Each point is reached from the start by the listed moves, each made 0, 1 or 2 times, or once backwards (-1), plus a little noise. Is the number of moves made odd or even? Then give how often each move was made.
In the rows, 128 means zero.

Moves:
(1): [139 147 158]
(2): [100 156 138]
Start: [130 134 119]
Points:
[113 183 157] => even (1, 1)
[104 163 130] => odd (0, 1)
[ 96 229 199] => even (2, 2)

Moves:
(1): [161 131 126 143 148 142 110 123 142 132]
(2): [136 146 129 131 111 128 111 136 120 135]
(3): [137 104 161 121 127 124 107 125 142 141]
(4): [105 122 140 156 131 131 117 108 133 131]
(5): [122 129 118 117 153 125 107 126 104 146]
(6): [116 148 120 113 125 177 149 114 127 130]
(7): [131 144 164 147 136 121 163 141 113 146]
(8): [101 137 135 132 134 135 131 164 130 132]
(9): [124 151 135 112 145 105 133 119 159 140]
Start: [131 118 133 143 119 103 130 121 108 143]
Points:
[148 130  97 126 150 200 135 173 180 112] => odd (2, -1, 0, -1, -1, 1, -1, 2, 0)
[155  97 129 163  29 178  64  61 121 127] => odd (0, 2, 1, 1, -1, 1, -1, -1, -1)
[200 132 228 224 122 233 190  60 113 175] => odd (2, 0, 1, 1, -1, 2, 2, -1, -1)
[194  84 245 206 167 121  77  99 152 196] => even (2, 0, 2, 1, 0, 0, 1, 0, 0)
[157   7 191 206  52  81   8  60 147 129] => even (0, 1, 2, 2, -1, -1, -1, -1, -1)

Moves:
(1): [133 124 134 138 138 124 133 136 127 129 139 136 108 134 121 124 130 135
 125 131]
(2): [118 121 125 120 127 137 122 129 129 127 142 135 125 125 128 116 122 121
 141 132]
(3): [147 128 146 127 122 122 131 130 120 131 133 135 134 129 130 135 116 125
 127 130]
(4): [120 137 138 124 131 126 119 121 120 133 125 126 133 118 127 129 131 130
 133 129]
(5): [139 121 124 118 129 137 131 123 126 133 126 122 125 137 129 126 125 128
 118 124]
(6): [131 118 128 129 121 120 127 134 117 135 137 120 117 119 131 120 128 142
 137 131]
(7): [126 121 135 128 138 126 122 117 120 133 125 127 132 132 130 132 140 133
 129 130]
(8): [126 132 127 126 133 129 122 148 125 131 126 118 136 122 127 139 126 131
 140 119]
(9): [125 132 137 130 126 121 131 142 115 126 117 124 119 132 126 126 116 133
 130 128]
(10): [125 127 119 125 121 137 123 137 124 135 143 134 129 126 123 137 130 138
 126 122]
(11): [134 128 131 138 129 134 133 126 140 123 135 135 131 130 135 129 126 133
 121 126]
(12): [128 119 119 127 133 122 128 131 131 125 132 137 133 121 124 129 123 129
 131 136]
(13): [132 110 133 134 135 140 132 139 134 121 148 121 135 128 120 132 137 131
 131 125]
(14): [133 135 109 131 135 122 128 123 115 128 133 127 135 127 129 122 120 129
 138 130]
(15): [128 118 134 145 129 127 127 125 132 137 128 120 138 121 131 133 136 127
 127 131]
(16): [135 125 140 121 129 130 144 131 134 134 128 125 135 137 127 130 127 130
 125 126]
(17): [132 134 136 149 136 123 134 123 138 119 133 133 130 130 124 133 118 130
 143 129]
(18): [133 128 127 130 122 120 125 128 127 132 135 138 129 125 121 125 136 136
 124 115]
(19): [117 130 126 125 132 121 126 124 132 126 133 129 133 124 128 128 121 126
 129 128]
(20): [136 124 117 142 120 131 116 135 135 120 134 120 127 141 124 115 131 135
 129 133]
Start: [124 124 129 151 132 131 122 123 142 131 132 133 128 128 131 127 118 133
 122 139]
Points:
[145  62 167 234 200 153  78 117 147 153 249 125 164 119  97 178 152 184
 151 134] => odd (2, 0, 1, 2, 2, 0, 2, 1, -1, 2, 0, 0, 2, 0, 2, -1, 2, 0, 2, 1)
[103 140 208 220 141 126 129 184 167 137 172 177 174  91 123 208  76 153
 157  96] => even (0, 1, 1, 0, -1, -1, 0, 2, 2, 2, 2, 0, 0, -1, 2, 0, 2, 1, 1, -1)
[166 133 134 112 118 174 102 174 105 139  89  90 134 214 142 132  79 143
 127 125] => even (-1, 1, 1, -1, 2, -1, 2, 2, 2, 1, 0, -1, -1, 0, -1, 1, 0, -1, -1, 2)
